Each row of a before or after table is a point. The points were changed in one or more steps. Then noise was added and the rows were shuffled. The steps act on columns, c1 being the first. What was done? A step turns or swaps two columns, mirrors them in a line or flattens them onto one, adds a multiple of one to another, or multiplies or shifts one. Angles are multiples of 10 degrees, from the lower column toward the higher: turns from -170 to 170, lines from 10 to 170 but not 90. Use the fewest steps. Two steps may share a column if one is a turn and the other turns, adds or multiplies; they go together, in the order done. Otherwise the lowest column goes first.

Before (9 x 3):
[[ 0.16 -0.12 -0.20]
 [ 0.14 -0.14 -0.09]
 [-0.84  0.02 -0.30]
 [-0.09  0.28 -0.53]
 [-0.04 -0.27 -0.41]
 [ 0.31  0.67 -0.36]
 [ 0.03  0.53 -0.39]
 [ 0.12 -0.16  0.24]
 [-0.43  0.15 -0.04]]
After (9 x 3):
[[-0.20  0.09  0.16]
 [-0.36  0.87  0.33]
 [-0.53  0.46 -0.10]
 [-0.39  0.72  0.06]
 [ 0.23  0.02  0.11]
 [-0.43 -0.05 -0.01]
 [-0.11  0.07  0.11]
 [-0.29  0.22 -0.84]
 [-0.03  0.36 -0.40]]
Steps: swap c1 and c3; shift c2 by 0.20

Before (11 x 6):
[[ 0.08  0.07  0.31 -0.20  0.19  0.06]
 [ 0.03 -0.26  0.28 -0.10  0.33  0.34]
 [ 0.28 -0.13  0.19 -0.45  0.17  0.03]
 [ 0.00  0.08 -0.26  0.06 -0.31  0.28]
 [ 0.19 -0.06  0.16 -0.01 -0.24  0.01]
 [ 0.28  0.30  0.18  0.25 -0.32  0.12]
 [ 0.08 -0.45  0.07 -0.31  0.12  0.37]
 [-0.30  0.37  0.06  0.00 -0.33 -0.52]
 [-0.30 -0.01 -0.24  0.23 -0.44 -0.52]
 [ 0.12 -0.06 -0.10  0.42 -0.05 -0.05]
 [ 0.31  0.02 -0.16 -0.03  0.31  0.05]]
After (11 x 6):
[[ 0.26 -0.41 -0.12 -0.44  0.37  0.16]
 [ 0.02 -0.77  0.02 -0.11  0.69  0.40]
 [-0.04  0.24  0.38  0.10 -0.62  0.08]
 [ 0.09 -1.34  0.20 -0.30  0.22  0.34]
 [-0.28 -0.04 -0.17  0.26 -0.87 -0.57]
 [ 0.16 -0.16  0.04  0.44 -0.11 -0.08]
 [ 0.07  0.20 -0.19 -0.22  0.38  0.25]
 [ 0.30  0.91 -0.07  0.25 -0.65  0.22]
 [ 0.17 -0.21 -0.12 -0.01 -0.48  0.09]
 [-0.29  1.12 -0.38 -0.04 -0.69 -0.37]
 [ 0.32  0.04  0.14 -0.04  0.60 -0.07]]
Steps: multiply c2 by 3; mirror c3 and c6 in the line at 70 degrees; multiply c5 by 2

Before (14 x 8):
[[-0.39 -0.19 -0.26 -0.14  0.16  0.14 -0.37  0.01]
 [ 0.66  0.19  0.28  0.38  0.18  0.06  0.32 -0.10]
 [ 0.54  0.15  0.25  0.45 -0.24 -0.06  0.05 -0.19]
 [ 0.34 -0.03  0.32  0.85  0.07 -0.09  0.00 -0.07]
 [-0.46  0.02  0.29 -0.22  0.56  0.11  0.41  0.15]
 [-0.64 -0.37 -0.03 -0.19 -0.24 -0.19 -0.26  0.00]
 [-0.77 -0.15 -0.01  0.03 -0.14  0.05 -0.16 -0.14]
 [-0.42 -0.71  0.05 -0.14 -0.03 -0.30 -0.26 -0.06]
 [-0.44 -0.21  0.02 -0.04  0.05 -0.11 -0.51  0.06]
 [-0.21  0.20  0.01 -0.27  0.74  0.02  0.50  0.60]
 [-0.58 -0.25  0.29 -0.34  0.20 -0.17 -0.52 -0.27]
 [-0.43 -0.13 -0.13 -0.24 -0.14 -0.25 -0.16 -0.17]
 [-0.59 -0.05 -0.37 -0.33  0.90  0.02  0.48 -0.01]
 [ 0.39 -0.24  0.30  0.31 -0.13  0.39  0.04 -0.11]]
After (14 x 8):
[[ 0.40 -0.24  0.30  0.32 -0.14  0.40  0.04  0.24]
 [ 0.53  0.15  0.24  0.44 -0.26 -0.07  0.07 -0.42]
 [-0.57 -0.24  0.30 -0.33  0.19 -0.17 -0.53  0.10]
 [-0.65 -0.37 -0.04 -0.19 -0.26 -0.20 -0.26  0.55]
 [ 0.34 -0.05  0.31  0.83  0.07 -0.10  0.01 -0.02]
 [-0.45 -0.21  0.03 -0.05  0.03 -0.11 -0.52  0.36]
 [-0.59 -0.05 -0.36 -0.33  0.90  0.01  0.49  0.07]
 [-0.42 -0.70  0.04 -0.12 -0.04 -0.30 -0.26  1.00]
 [-0.46  0.03  0.29 -0.24  0.55  0.11  0.43  0.12]
 [ 0.65  0.19  0.26  0.40  0.19  0.07  0.33 -0.39]
 [-0.43 -0.14 -0.13 -0.24 -0.14 -0.24 -0.17  0.02]
 [-0.38 -0.19 -0.26 -0.14  0.16  0.13 -0.37  0.27]
 [-0.76 -0.13 -0.02  0.02 -0.16  0.06 -0.15  0.09]
 [-0.20  0.20  0.01 -0.27  0.73  0.02  0.50  0.29]]
Steps: add -1.5 times c2 to c8

Before (12 x 9):
[[ 0.31 -0.52 -0.41 -0.36  0.18 -0.28  0.17 -0.37 -0.07]
 [ 0.09  0.21  0.20 -0.25 -0.26  0.17 -0.25  0.39 -0.14]
 [ 0.07  0.53  0.47  0.18 -0.57  0.28 -0.07  0.48  0.34]
 [-0.22 -0.15  0.19  0.25 -0.35 -0.12 -0.33 -0.49 -0.49]
 [ 0.15  0.56 -0.11 -0.25 -0.55 -0.05 -0.36  0.40  0.11]
 [ 0.26  0.49 -0.10 -0.41  0.06  0.37 -0.29  0.15 -0.02]
 [-0.32  0.65 -0.02 -0.21 -0.54  0.22 -0.11  0.45  0.14]
 [ 0.05 -0.46 -0.60  0.16  0.20  0.25 -0.12 -0.21  0.23]
 [ 0.22  0.01 -0.25 -0.02  0.06 -0.05 -0.27 -0.38  0.39]
 [ 0.34 -0.25 -0.43 -0.09 -0.22  0.25 -0.58  0.13  0.26]
 [-0.57 -0.17  0.63 -0.27 -0.54 -0.04 -0.50 -0.28 -0.10]
 [-0.29 -0.52 -0.22  0.17  0.66 -0.75 -0.44  0.14  0.27]]
After (12 x 9):
[[ 0.00  0.21 -0.58 -0.08 -0.51 -0.28 -0.09 -0.23  0.21]
 [-0.20 -0.35  0.23  0.28 -0.18 -0.05 -0.30 -0.49 -0.49]
 [ 0.18 -0.53 -0.13 -0.14  0.56  0.24 -0.35  0.38  0.14]
 [ 0.35 -0.22 -0.45 -0.23 -0.27 -0.13 -0.58  0.14  0.26]
 [ 0.22  0.10 -0.23 -0.01  0.01  0.06 -0.25 -0.34  0.39]
 [-0.33 -0.57 -0.05 -0.29  0.63 -0.06 -0.12  0.48  0.15]
 [-0.31  0.67 -0.22  0.60 -0.51  0.45 -0.44  0.15  0.27]
 [-0.57 -0.53  0.60 -0.19 -0.11  0.21 -0.49 -0.28 -0.10]
 [ 0.25  0.07 -0.10 -0.50  0.50 -0.02 -0.27  0.11  0.02]
 [ 0.10 -0.27  0.20 -0.31  0.22  0.01 -0.21  0.41 -0.13]
 [ 0.35  0.19 -0.40 -0.16 -0.52  0.42  0.16 -0.38 -0.10]
 [ 0.00 -0.54  0.44 -0.10  0.57 -0.34 -0.06  0.46  0.33]]
Steps: swap c2 and c5; mirror c4 and c6 in the line at 160 degrees

Before (8 x 11):
[[ 0.48 -0.52  0.30 -0.28  0.07 -0.01 -0.27  0.32  0.08  0.05  0.22]
 [-0.14 -0.14 -0.41 -0.35 -0.09 -0.56  0.24 -0.01 -0.63  0.12  0.10]
 [-0.17 -0.09  0.16 -0.36 -0.16 -0.01  0.18 -0.15  0.05  0.17  0.07]
 [-0.17  0.06  0.47  0.57 -0.05 -0.69  0.06  0.31  0.07  0.01  0.16]
 [-0.22  0.14  0.16  0.24 -0.22 -0.13 -0.22 -0.02 -0.15  0.15 -0.03]
 [-0.27  0.36  0.03  0.43 -0.24  0.01  0.36  0.64  0.08 -0.56  0.08]
 [-0.25  0.33  0.24 -0.39  0.24  0.15 -0.19  0.01  0.00  0.09 -0.85]
 [-0.11  0.08 -0.17 -0.21  0.02 -0.10 -0.05  0.43  0.07  0.11  0.12]]
After (8 x 11):
[[ 0.33  0.00  0.30 -0.26  0.01 -0.04 -0.29  0.30  0.08  0.07  0.21]
 [-0.17  0.02  0.24 -0.40  0.23  0.47 -0.16  0.02 -0.01  0.08 -0.89]
 [-0.13  0.05  0.15 -0.32 -0.18 -0.05  0.20 -0.13  0.04  0.18  0.08]
 [-0.16  0.03  0.10  0.42 -0.21  0.03  0.35  0.66  0.12 -0.51  0.08]
 [-0.11  0.03  0.47  0.56 -0.08 -2.10  0.08  0.31  0.04  0.04  0.13]
 [-0.12  0.03 -0.40 -0.34 -0.07 -1.64  0.24 -0.01 -0.61  0.12  0.06]
 [-0.04  0.04 -0.17 -0.19  0.03 -0.27 -0.07  0.40  0.07  0.11  0.10]
 [-0.14  0.06  0.15  0.20 -0.25 -0.40 -0.24 -0.01 -0.12  0.16 -0.04]]
Steps: multiply c1 by 0.7; multiply c2 by 0; multiply c6 by 3

Before (12 x 12):
[[ 0.06  0.77 -0.01  0.12 -0.06 -0.32 -0.05 -0.40  0.00  0.11 -0.08 -0.43]
 [-0.31 -0.26 -0.04 -0.15  0.06 -0.29 -0.06 -0.14  0.18  0.40 -0.34  0.00]
 [-0.14 -0.02  0.21 -0.10  0.26  0.95 -0.60 -0.09  0.28  0.33 -0.31  0.48]
 [-0.19 -0.27 -0.02 -0.23  0.15 -0.13 -0.10 -0.11 -0.90 -0.72 -0.23  0.10]
 [ 0.23 -0.37 -0.16 -0.22  0.07 -0.18 -0.33 -0.26  0.07  0.10  0.13  0.03]
 [ 0.16  0.53 -0.05  0.00 -0.47 -0.06 -0.13 -0.30 -0.12  0.17 -0.29  0.45]
 [-0.15 -0.01 -0.11  0.31  0.26 -0.29  1.10 -0.15  0.33 -0.23 -0.41  0.47]
 [ 0.02 -0.06 -0.13  0.23  0.05 -0.10 -0.33  0.04  0.08 -0.11 -0.36  0.24]
 [ 0.39 -0.37 -0.02  0.39 -0.33 -0.18  0.00 -0.61 -0.36  0.31 -0.43 -0.19]
 [ 0.07  0.85 -0.11 -0.03 -0.72  0.53 -0.20 -0.08  0.37  0.25 -0.30 -0.35]
 [-0.03  0.16  0.40  0.39 -0.69 -0.27 -0.63 -0.46  0.33  0.15  0.49  0.49]
 [ 0.11 -0.30  0.57 -0.16  0.09 -0.30 -0.39 -0.33  0.38  0.02 -0.25  0.37]]
After (12 x 12):
[[-0.02 -0.41 -0.22  0.37  0.57 -0.27 -0.62 -0.57  0.48  0.05  0.49  0.30]
 [ 0.00 -0.26 -0.16  0.24 -0.07 -0.13 -0.32  0.04 -0.07 -0.05 -0.37  0.03]
 [-0.18 -0.16  1.10 -0.23  0.07 -0.12 -0.12  0.17 -0.31 -0.31 -0.24 -0.19]
 [ 0.06  0.66 -0.01  0.15  0.42 -0.33 -0.04  0.02  0.01  0.04 -0.09  0.56]
 [-0.31 -0.09 -0.22 -0.16  0.13 -0.30 -0.06  0.07  0.02  0.14 -0.35 -0.23]
 [ 0.11 -0.46 -0.21 -0.18  0.31 -0.31 -0.40  0.17  0.65  0.00 -0.27 -0.16]
 [ 0.38  0.04  0.44  0.39  0.66 -0.17 -0.01 -0.21 -0.12  0.13 -0.45 -0.41]
 [-0.15 -0.44 -0.26 -0.11  0.02  0.96 -0.59  0.28  0.31  0.13 -0.28  0.15]
 [-0.16 -0.45 -0.44  0.33  0.10 -0.29  1.10  0.26  0.01 -0.10 -0.41  0.15]
 [ 0.26 -0.17 -0.17 -0.26  0.24 -0.19 -0.32  0.12 -0.13  0.06  0.14 -0.34]
 [ 0.08  0.61 -0.53 -0.03  0.21  0.53 -0.20 -0.70  0.03  0.09 -0.30  0.69]
 [ 0.17 -0.25  0.12  0.00  0.39 -0.08 -0.14 -0.40 -0.11  0.08 -0.29  0.67]]
Steps: turn c2 and c12 by 70 degrees; turn c3 and c9 by 70 degrees; multiply c3 by 1.3; turn c5 and c8 by 100 degrees; multiply c10 by 0.4

Before (11 x 18):
[[ 0.03 -0.47  0.27  0.19 -0.35  0.13 -0.47  0.14  0.13  0.25  0.13 -0.36
  -0.27  0.16  0.19 -0.27  0.13  0.16]
 [-0.21 -0.14  0.19 -1.38 -0.35 -0.32 -0.07 -0.13 -0.07  0.09 -0.38  0.48
  -0.03 -0.23  0.34  0.00 -0.37 -0.47]
 [-0.25 -0.13 -0.09 -0.24 -0.27 -0.25  0.08  0.27  0.34  0.38  0.03 -0.32
   0.23  0.21  0.42  0.09 -0.18  0.00]
 [ 0.39  0.75 -0.18 -0.39  0.36  0.16  0.04 -0.03 -0.08 -1.27 -0.12  0.49
  -0.23 -0.19  0.41 -0.62  0.10 -0.10]
 [-0.03 -0.48  0.17  0.24  0.01 -0.17 -0.03  0.45  0.93  0.33 -0.41  0.30
   0.58 -0.30  0.41 -0.17  0.13 -0.16]
 [-0.16 -0.52  0.06  0.08  0.01 -0.15 -0.20  0.36 -0.02 -0.24 -0.35  0.34
  -0.42  0.06 -0.20 -0.04 -0.29  0.07]
 [-0.15 -0.31  0.41  0.30 -0.04 -0.32  0.03 -0.29 -0.09 -0.24 -0.27  0.52
  -0.08 -0.22 -0.30 -0.01 -0.40  0.07]
 [-0.23 -0.46  0.26  0.28 -0.32 -0.23 -0.32  0.16 -0.08  0.28  0.61  0.43
  -0.32 -0.17 -0.07  0.19  0.00 -0.81]
 [-0.12 -0.20  0.09  0.30 -0.26  0.80 -0.83  0.38  0.29  0.22 -0.35  0.02
  -0.24 -0.23 -0.04 -0.42 -0.42 -0.76]
 [ 0.64 -0.26  0.22  0.18 -0.43 -0.10 -0.24  0.25  0.29  0.22 -0.31 -0.03
   0.08  0.88  0.49  0.07  0.05  0.15]
 [ 0.09 -0.31  0.01  0.04 -0.38  0.05  0.02 -0.14 -0.12  0.36 -0.13  0.39
  -0.52 -0.08  0.12  0.00 -0.05 -0.21]]
After (11 x 18):
[[-0.41 -0.18  0.29  0.05 -0.34  0.23 -0.49  0.14  0.11  0.23  0.15 -0.37
  -0.28 -0.27  0.09 -0.27  0.12  0.16]
 [-0.20  0.15  0.20  0.49 -0.34 -0.41 -0.07 -0.14 -0.08  0.08 -0.36  0.48
  -0.01  1.32  0.13  0.00 -0.36 -0.47]
 [-0.25 -0.22  0.02 -0.08 -0.41  0.16  0.03 -0.15 -0.11  0.34 -0.11  0.39
  -0.49  0.01  0.04  0.01 -0.05 -0.22]
 [-0.21  0.17 -0.09  0.32 -0.28 -0.33  0.08  0.28  0.33  0.38  0.02 -0.33
   0.23  0.12  0.18  0.10 -0.18  0.06]
 [-0.55 -0.03  0.08  0.02 -0.01 -0.13 -0.19  0.40  0.00 -0.26 -0.35  0.34
  -0.43 -0.10 -0.07 -0.02 -0.32  0.07]
 [ 0.85 -0.11 -0.18  0.03  0.36  0.22  0.04 -0.02 -0.10 -1.28 -0.12  0.51
  -0.25  0.47  0.15 -0.59  0.09 -0.10]
 [-0.51  0.04  0.28 -0.29 -0.31 -0.26 -0.33  0.14 -0.08  0.30  0.60  0.43
  -0.33 -0.16 -0.02  0.17  0.00 -0.83]
 [-0.25  0.05  0.10 -0.35 -0.28  0.79 -0.86  0.39  0.29  0.21 -0.34 -0.01
  -0.24 -0.18 -0.02 -0.43 -0.44 -0.75]
 [-0.47 -0.14  0.17 -0.39  0.01 -0.09 -0.01  0.44  0.94  0.32 -0.42  0.32
   0.56 -0.04  0.18 -0.13  0.14 -0.15]
 [-0.35  0.03  0.40 -0.35 -0.07 -0.32  0.04 -0.27 -0.09 -0.23 -0.26  0.55
  -0.08 -0.15 -0.13 -0.01 -0.41  0.06]
 [-0.01 -0.69  0.23  0.68 -0.44  0.26 -0.25  0.22  0.28  0.20 -0.33 -0.01
   0.07 -0.58  0.20  0.08  0.05  0.14]]
Steps: turn c1 and c2 by -70 degrees; add -0.5 times c2 to c6; turn c4 and c14 by -120 degrees; multiply c15 by 0.4

Before (12 x 20):
[[ 0.27  0.39 -0.26 -0.25  0.23  0.03 -0.39 -0.26  0.57 -0.08 -0.57 -0.09
  -0.14  0.04 -0.02 -0.02  0.15  0.15 -0.11  0.54]
 [-0.35  0.64 -0.06 -0.14 -0.28  0.30 -0.21  0.09  0.01 -0.30 -0.41  0.31
   0.03  0.09 -0.07  0.11  0.14  0.00  0.37  0.40]
 [ 0.19  0.21  0.23  0.29 -0.28 -0.11 -0.08 -0.10 -0.27 -0.39 -0.65 -0.42
   0.33 -0.30 -0.12  0.37  0.41 -0.43  0.16  0.41]
 [ 0.01  0.34  0.02 -0.21  0.38 -0.01  0.00 -0.38  0.13 -0.08 -0.34 -0.13
  -0.34 -0.20  0.16  0.17  0.11 -0.64  0.52  0.47]
 [ 0.47  0.43 -0.58 -0.27 -0.22 -0.27 -0.49 -0.57  0.49 -0.45  0.10  0.37
   0.33  0.58 -0.49 -0.34  0.27  0.18 -0.15 -0.41]
 [ 0.47 -0.35 -0.32  0.01 -0.43  0.03 -0.23  0.10 -0.16  0.34  0.34  0.57
  -0.38  0.60 -0.22  0.27  0.11  0.39  0.36  0.20]
 [-0.49  0.42  0.28  0.40  0.37 -0.50 -0.32 -0.34  0.60 -0.50 -0.07 -0.34
   0.35  0.24  0.13 -0.44 -0.42 -0.57  0.51  0.26]
 [ 0.11  0.40 -0.36  0.23 -0.08 -0.53 -0.59 -0.20  0.20  0.48 -0.21 -0.28
  -0.06  0.61  0.42  0.17 -0.09 -0.49  0.25 -0.12]
 [-0.56  0.34 -0.30  0.26 -0.44 -0.44  0.02 -0.11  0.14  0.40 -0.26  0.57
   0.40 -0.04 -0.07 -0.06  0.17 -0.02  0.13 -0.27]
 [-0.49 -0.30 -0.36 -0.05  0.24  0.12  0.16 -0.47  0.07  0.20 -0.24 -0.20
  -0.49  0.18  0.11  0.42  0.61 -0.12 -0.15 -0.09]
 [ 0.22 -0.25 -0.13  0.09  0.18 -0.08 -0.15  0.10  0.46  0.24 -0.14  0.53
   0.02  0.59  0.28  0.25  0.41 -0.16  0.18 -0.02]
 [-0.38  0.58 -0.05  0.74 -0.06 -0.49 -0.78  0.08 -0.23 -0.07 -0.06  0.31
   0.20  0.13  0.23 -0.13  0.36 -0.41  0.38  0.36]]
After (12 x 20):
[[ 0.21 -0.25 -0.15  0.07  0.17 -0.09  0.12 -0.10  0.44  0.24 -0.14  0.69
   0.01  1.22  0.31  0.24  0.43 -0.15  0.20 -0.01]
 [-0.58  0.34 -0.32  0.26 -0.44 -0.46  0.00  0.11  0.15  0.38 -0.29  0.73
   0.43  0.58 -0.06 -0.08  0.19 -0.01  0.14 -0.30]
 [ 0.11  0.41 -0.35  0.24 -0.08 -0.50  0.66 -0.05  0.17  0.50 -0.21 -0.38
  -0.08  1.22  0.42  0.13 -0.05 -0.47  0.25 -0.15]
 [-0.53 -0.31 -0.37 -0.07  0.24  0.12  0.01  0.49  0.07  0.21 -0.22 -0.21
  -0.48  0.79  0.10  0.40  0.61 -0.13 -0.14 -0.07]
 [ 0.47 -0.37 -0.32  0.00 -0.40  0.00  0.17 -0.20 -0.13  0.33  0.37  0.77
  -0.37  1.22 -0.22  0.27  0.10  0.42  0.35  0.20]
 [ 0.20  0.20  0.20  0.29 -0.29 -0.10  0.10  0.07 -0.26 -0.38 -0.67 -0.51
   0.32  0.30 -0.14  0.33  0.38 -0.42  0.15  0.38]
 [-0.36  0.63 -0.03 -0.14 -0.26  0.28  0.18 -0.16  0.02 -0.31 -0.43  0.40
   0.02  0.70 -0.06  0.11  0.12 -0.02  0.37  0.40]
 [-0.48  0.44  0.26  0.41  0.37 -0.50  0.43  0.23  0.62 -0.50 -0.04 -0.45
   0.32  0.86  0.13 -0.44 -0.41 -0.57  0.51  0.27]
 [-0.41  0.62 -0.02  0.72 -0.04 -0.47  0.71 -0.36 -0.21 -0.09 -0.04  0.41
   0.16  0.71  0.22 -0.12  0.34 -0.45  0.39  0.40]
 [ 0.47  0.46 -0.60 -0.29 -0.22 -0.27  0.68  0.40  0.46 -0.47  0.09  0.49
   0.33  1.19 -0.49 -0.36  0.25  0.16 -0.14 -0.40]
 [ 0.00  0.34  0.02 -0.23  0.38 -0.01  0.12  0.35  0.14 -0.07 -0.36 -0.17
  -0.30  0.39  0.16  0.17  0.14 -0.63  0.48  0.45]
 [ 0.28  0.37 -0.22 -0.24  0.23  0.04  0.43  0.15  0.55 -0.09 -0.58 -0.09
  -0.15  0.67 -0.03 -0.04  0.16  0.13 -0.10  0.55]]
Steps: turn c7 and c8 by 160 degrees; multiply c12 by 1.3; shift c14 by 0.60
